Rows are points. Examples show where two turns around zero, p and q, send a point. Where does a point land after both, in the order given? Backwards means that the second turn is done in reverse. Each puzzle has new turns, and all numbers are rounded.

Turn p:
[ -5  -7 -16] -> [  3   5 -17]
[22  6  1] -> [ 11 -19   7]
[ 3 40 17] -> [18  8 39]
[-19 -39  -2] -> [-32   5 -28]
Turn q:
[ -3  17 -15] -> [-12  19  -5]
[ 12 -32  11] -> [ 16 -32  -7]
[15 48 -4] -> [10 49 -3]
[-18 -17  16] -> [ -3 -22  20]
[-12  16 -12] -> [-17  16   3]
[  7 -32   4] -> [  7 -31  -8]
Where do these land?
q, then p: [ 2 19 37] -> [  0 -25  33]
p, then q backwards: [ 12 -24 -20] -> [ 18 -22 -18]
p, then q backwards: [-1 20 20] -> [-17  10  20]
p, then q backwards: [-11 -28  -5] -> [  0  -4 -30]
q, then p: [ -2  13 -31] -> [16 29 -5]

Turn p:
[-12  14   8   3] -> [-13   4 -14  -5]
[ -8 -17  -1   7] -> [  2 -15  -1  13]
[  5 -23 -48  -2] -> [50 -3  0 18]
[ 4  9 10  6] -> [-13   8   2   0]
[9 9 9 1] -> [-10   9   7  -4]
[ -3  -2   7 -25] -> [  3 -11   4 -23]
[ 5 11 15  9] -> [-19   9   3   0]
Turn q:
[ 19   5   9 -24] -> [ 29 -10   9   4]
[ -2   0 -13  -8] -> [  1  -1   6 -14]
[-10 -10 -18  17] -> [-23   0 -10 -14]
[  0  -7   7 -21] -> [  8 -12  18   3]
[ 11 -10  15  19] -> [ -5  -8 -19  19]
[-17  22   0  17] -> [-10  31  -4   2]
Where do these land?
p, then q backwards: [ 5  5 17 18] -> [-21  -6   8  11]
q, then p: [-24   5  -3  -2] -> [-18  -1 -12 -13]
q, then p: [31 13  5  9] -> [23 21 12 11]
p, then q: [  5 -13 -17  -5] -> [ 11 -11 -15   6]
p, then q: [-17 -10  -2 -19] -> [  2 -25   5  -9]

Turn p:
[-28  29   8 -21 -43 -19  16  16] -> [-30  41   9 -21 -17  18  -3  34]
[  3 -45 -46   9  16  -8   4  -2] -> [-12 -21 -18 -17  35 -33 -15 -28]
[ 8 12 10 25 -3 -8 -8 -4] -> [ -1   8   8  23 -16  -3  -3 -12]
[ 17 -38   2 -12  16 -25   5 -12] -> [ -9 -39  13 -17  -1 -28   3  -7]
[ 11  25  15  -1 -21  42   8  -1] -> [ 22  18 -28  16 -17  16  19  22]
[ 12  13 -11   6  25 -17  12   3] -> [ 13  10  23   2  12 -23   3  -7]
[ -6 -14  13   7  17  -8  13  11] -> [-13  -9  15   3  13  -2  20  -6]
[-29  -2  -5 -16  -9  14 -15 -22] -> [  4  -3 -14 -25  -6  31 -12  -8]
[ 12  20  13   3   2  29 -35  11] -> [ 25  -5  -7  35  -3  24 -13  14]
Turn q:
[ 12  10 -27 -12  -4  16   3  10] -> [ 18   7 -18  12  18  17   5   1]
[  9  25  -6  22  25   1 -13  -7] -> [  9  15  -9   7   1 -18 -27 -25]
[-27 -29  35  16  -9  -6   7 -13] -> [-29 -21  29  -3 -31 -12  14   1]
[ 6 21 -9 21 -6 26 -6 -5] -> [ 21  13 -11  24 -14  -2   0 -17]
[-20 -32  23  -1 -15 -27 -15  -9] -> [-14 -30  19 -29 -24  -7   2  15]
[ 18 -32  31  14 -30 -17  -4 -12] -> [  4 -17  37   0 -27 -11  -5  36]
[  1  21 -29 -40   9 -24  47  42] -> [-21  21 -36  -8  63   1  25  27]
[-16  16 -13  -5  -9  -1  -6   2] -> [  8   2 -20 -11  -2  -1  13  -7]
[  3  25  12  -3  14  22 -16  10] -> [ -2  31 -10   1 -12  14 -13 -16]
[ -1 -34  -9   5  -3   3  -5   9] -> [ -6 -31   0   9  -3  13  -6  10]
[ 15   9 -10 -16  26   7   9 -27] -> [ 11  11  19   0  31   4  -6 -24]
Where do these land?
p, then q: [ -6  18 -31   9 -10  -1  30  11] -> [  4  27 -21 -19  21 -19   0 -14]
q, then p: [-34  26  30   7   5  -4   4  48] -> [-15  53  -5 -32  13  20 -23   0]
p, then q backwards: [-22  -7  18 -23   1 -10  14   2] -> [-13 -16  16 -29  -8  -8   3  -2]
q, then p: [ -1 -22 -17 -19  12 -11  15   9] -> [  4 -18   5  -5  32   9  12  -9]
q, then p: [-20 -12 -11   2  21  -5 -16 -29] -> [  3 -34  -3 -24 -19   1  -1 -12]
q, then p: [ 25  20  16  -9  18  42 -28 -28] -> [ 42   2 -13  23 -48  16  -2   2]
q, then p: [  1 -15  19 -11 -31   6   3  10] -> [-17  11 -14  10   8   6  19  25]
p, then q: [ 20  -8 -23  26 -13  -8  10  26] -> [ -7 -11 -24 -15   3 -38 -11 -13]
q, then p: [  6  -1  25  -4  14 -13 -10 -45] -> [  4 -23  25  -5 -39  15   6  15]
q, then p: [ 27 -11 -22  25  -1  24  -9  -6] -> [  1 -14 -16  37 -10 -15  -8 -20]
p, then q: [  3  12  -5  -3 -16 -20 -13   2] -> [  5   5 -12 -16 -23   1  -3   4]

Turn p:
[ -7 -16 -13  16   7 -18  -5  25  -5] -> [-16 -31   4   1 -18  -2   8  13  -2]
[  0 -27  -2   3  11  13  -9   7  29] -> [ -6 -18  29   7  12  16 -13  -1 -13]
[ -6 -25  14  -2   0  -2 -14   5   8] -> [-16  -7  27   1   6  -3   5  -6  -4]
[ -2  16  -7  -4  -3   8  -4 -12   2] -> [  5  11 -11  -2  -1   2 -15  -9   2]
[  2   8 -24 -13 -27 -16  29 -25  -4] -> [ 22   7 -35  -9  -5  -3  16 -21 -27]
[ 12  12   8  18 -21   3   9   6  -6] -> [ 10  10  -7  26 -11  -2  13   2   7]
[ -1  20  31   5  -9  11   8 -33   6] -> [ 16  23  -6  13  26  -7   1 -25  21]
[ 11  -1  -4  -2  14   6  11  18 -11] -> [ 2 -2 -2 -3  0  7  4 29  0]
[-23  14  13  -7   7  27  14  15  -6] -> [-11  16  -6  -5   8  32   5   7  24]
[ 13  11   6   0   6 -32 -21  30  -9] -> [  4  -9  18 -11 -34 -23   5  18  16]
[  7  11   2   4  13  -4  -2 -14  -2] -> [ 10  -1  -7  -3   8 -13 -11   2   9]
[ -5 -24 -23 -18   2   4 -16 -23  -4] -> [-19   1  -3 -16  10  -8 -18  -9 -33]
Turn q:
[  0 -12   7  -7  -4   8  19   8  26] -> [ 23  -3  11 -23   6  11  -8  -4   2]
[-22 -14  12   6   0  -6  -2   1  16] -> [  2 -15  16  -5  -2  22   6   5 -10]
[ -2   9  -6   0  -7 -23   5  -3 -10] -> [  2   2   0  17 -13  -1   7   8  16]
[-9 17  3  1 -3 -8 30 -7  4] -> [ 20 -10  -4   6 -13   8   4 -16  19]
[ 21  -5  -1 -14  -6  -5 -26  11  -3] -> [-10  29  11   1   8 -11  -4  15  -7]
[  8   1  -9  43   1   8  -7 -28   0] -> [-20 -32 -11  22  16  -1 -25  -2   3]
[ -5  13  -2 -18  -9   0   3 -19 -13] -> [ -5   2   7   5 -20 -17   6 -16   8]
[ -5   6  15 -12  17  -8   1  -1  11] -> [  3   6  10  -1   9  12  19 -13   2]
[ 15   0  13 -12  -2  17 -10  37 -16] -> [ 12  33 -14  -8   4 -10  -1   6 -30]
[  3 -32 -22  48  26  10   4 -24   3] -> [-19 -54 -18  -3  34  -2 -10  17   6]
[  3  13 -18 -13  -3  12 -20  21  -5] -> [-17  29 -14 -12  -9  -2  -6   4  -6]
[ -8   3   8 -20 -11  -5   2   6 -13] -> [  9  12   7   0 -20  -8  11  -1  -6]
Where do these land?
q, then p: [ 14 -16   6   3   4   7 -17  22 -19] -> [ -5  -5 -15 -14 -18  -6   6  26  12]
q, then p: [ -3  -5  12 -12   0   6  -3   4 -37] -> [  7  -5 -24  -2 -13 -16  26   5  -3]
p, then q: [ -3 -19 -22   1  -5   0  10  -7  -5] -> [ -5 -11 -15  -4 -11 -18  11  11  -3]
q, then p: [  0   6   6 -17   6 -23   6  -2  28] -> [21 12 13  8 21 16 -5 -4 14]
q, then p: [ 17  27  -9  11 -12  13 -16 -13   3] -> [-15  -9  -5   3  -8 -12 -26 -24  12]
p, then q: [-10  -3  11  -9  14  -9  -1 -17  25] -> [ -7  -3  21  -4  22 -12  14 -13   0]
q, then p backwards: [  7   6  -3  16  10  -1  -2  16 -36] -> [ 13   0 -14  17 -11   2  17 -11 -29]
q, then p: [  2   9 -23  -2 -12   6  -4   1   2] -> [ -5   3   5  -5 -18   4  -9 -18  -1]
p, then q backwards: [-30   3   7  -1  -2 -12  -1  -5  31] -> [-14  14   7  -5   9  11  16 -23  25]
p, then q: [  9 -20   5  16   2   3   3   3 -39] -> [ 12  -6 -23   0 -13  25  17  21   7]
p, then q: [ -2  15 -24   0   4  27  13  -8  19] -> [-30   5 -16  -9  11 -16 -18  -5 -12]
p, then q: [ -2  -2  33  -7  -9 -16  13   7  27] -> [ 28 -11  15   4  23  -9  -3 -25   5]

Turn p:
[  1 -11  15  16 -11 -15 -18   8   6  14  -4] -> [  2 -21  18  17   7  -3  -9   6  -6  14  -8]
[ 2  3  5 18 -2  4  9 16  6 -8  6] -> [  7 -18   6   0  -6  -7  -1  -4  10 -16   0]
[ -6  11 -11 -10   4   0   2 -11 -18  -8  12] -> [ -6  23  -1  -7  -2   5  13  -1  -7 -13  -6]
[ -7   9 -10  -8  -3  -2   5  -3 -16   3  -5] -> [ -8  14  -9   2  -5   4   8  -1   2   0 -13]
[-11   4 -14 -14  11  13  -1   4  -3  -4  -2] -> [ 11  19 -14  -4   2   8  -4  -2   6  -6  -2]
[ 12   1   0 -23  -2   9  -8  -7 -13 -11  -9] -> [ -1   8  -8 -16   7  17  12 -13  -4  13   0]
[-11  18  -7 -10  -4   0  11  -8   1 -15  -2] -> [-13  11 -12 -15  -6  -3  -5  -8  -2 -12  -8]
[ 11   3  -7   3  -1   7 -11 -11  -1  -1  -9] -> [  5  -1  -7   0  -8   6   4  -7 -15   8   5]
[ 12 -19  -6  -5 -18  -6  -6 -11  -6  10  -9] -> [ -3  -7  -4  -2   0   3  13  15 -10  27  -4]
[-11  -9  10  12  13   2   5   2   5  -4   1] -> [  6  -5  -1   8  14 -13  -4   0   3 -11   7]
[-3  5 14  7  4  8 10  5 12 11  7] -> [ -7  -9   2  10  -1   1 -11   3  12 -11  13]
[ 6  0  8 10 16 -9  8 12 14  3  2] -> [  5  -4  13   7  -2 -16  -8  -6  14  -2  12]
[  5 -14   3   5  -9 -10  -7   3  13   9  11] -> [  3 -11  16   0   1  -3  -7  18  -3   9   3]
Turn q:
[ 11  10 -16  14   8 -13  -7 -10   2 -14   7] -> [ -8  27  -1  18  -2 -10   5  -7   2  -1   2]
[  9  14   0  -6 -11   0   4  16   2 -12  -5] -> [ 12   4  -6  -3  -3  -9  -1   0   6  -5 -23]
[ -9 -10  -3  -4  -6  17 -10   1   4  -6  -6] -> [  2 -14 -11  10  13   4  -6   4  -4   4  -3]
[ -2  -1   3 -14  -3   6   4  -6  -9   5   1] -> [10 -5  1 -5  1 15  2 -2  1  3  2]
[ 11   6  10  -6 -13  -7   6   1  12  14  11] -> [  2   3  15 -17  -1  -4 -10  -7  13  11  -5]
[-13  -6  -6 -10   1   6  -2  16  -4 -14   5] -> [ -1  -2 -21  -4   8   7  -5  -1  -8 -11  -8]
[ -5 -10  11  -6  12  -5 -17   2  -5   8  -3] -> [  5  -6  -3  -5  -4  -3  -7   0 -19   4  17]
[ 15  -8   5 -14  -5   8   4 -13   2  13 -11] -> [ 11 -14   4   0  -8   7   3  -2   9  23   3]
[ 15 -10 -17  13   5 -15   1  -7   9  -2   8] -> [-22  15  -3  10 -11  -6  -2 -10   9   8   6]
[-3 12  8 16  7 16 -3 15 -4 11  4] -> [  6  -3   2  -7   9 -13  -3  19   9 -16  12]
[ 1 13  2  7 14  3  9 -3  9 -3  3] -> [ -4   9   2  -5   7 -10  17   6   4   0   2]
[-12 -11 -10  10  -2 -11   9  -5 -10 -10  -7] -> [-16  -3   1  13  -9  11   6  -3  -8 -13  -5]
[-13 -14  14  15  -4 -13  -6   1 -14  -5   4] -> [ -8 -10   9   4  -3  -2  -7 -13 -15 -21   9]
[ -4  14  -2 -14  -4   8   9  -7   4  16 -13] -> [11 -2 10 -6  1 12  7 18  3 14 -8]
Where do these land?
q, then p: [ -2  -4 -13  -3  -4  -6   3   1  -2 -10   2] -> [  2   0 -14   3  -5   1  -2  -4  -8  -5  -5]
q, then p: [-10   1   8  -9   9   0   5  -4   4  -8   2] -> [-5 12 -8  0  3 -2 11 -1  8 -1  4]
p, then q: [ -6  19  -9   0   6  -1  -5  -5 -20  -9   5] -> [ 13   2   9  12   3   4  20   1   1  -8 -13]
q, then p: [ 41   1 -16  -4  -1   2   4  -5 -11  -5  -2] -> [ -9 -18  -2  -6 -35  -4 -14  11 -12   4   6]
q, then p backwards: [ 0  1  1 -4  9 16  1  3 12  4 -8] -> [  1 -21  -1  -3  -7   1   6  -2   0   2  -5]
q, then p: [ 3 -2  8  4 -1 -7  1 15 12 -9 -3] -> [ -4   8  -1  -2   5 -11  -1  -1  -4  13 -13]
q, then p: [-2  0  2  2 -2 24  0 -6  7 -2 -6] -> [ 14  -1   2   8   0 -13   0   5  11   2  13]
p, then q backwards: [ 0 -5 -3  5 11 -9 -4  1  6 -4 -7] -> [  9   5   8   0  -1  -2 -13  -1   5  -3   0]
q, then p backwards: [ -6  -3  -1   1   8   4   2  11 -25  10  -2] -> [ 2  3 -8  6 -3 23  4 -2  8  0 16]
p, then q backwards: [-7 -4 11  5 -4 -1  4 -8  7 -3 -7] -> [ -6 -11   4   6   1   5  -7   6   9  -4   1]
q, then p backwards: [-7  3  1  9  5 -6  4 -4  8 -6 19] -> [ -5   5  12 -10   9  -7   6  -8  -7  -9   5]
p, then q backwards: [ -2  -2   7  -4 -28  -9   3   5   2  48  -8] -> [ -1 -17 -34   9 -15   8   5  -8  19  18 -27]
q, then p: [ -2  -5   5  -2  -9  -6 -17  -3   1  -7  15] -> [  0  10   5   7   4   3   4  -6 -21   0   6]
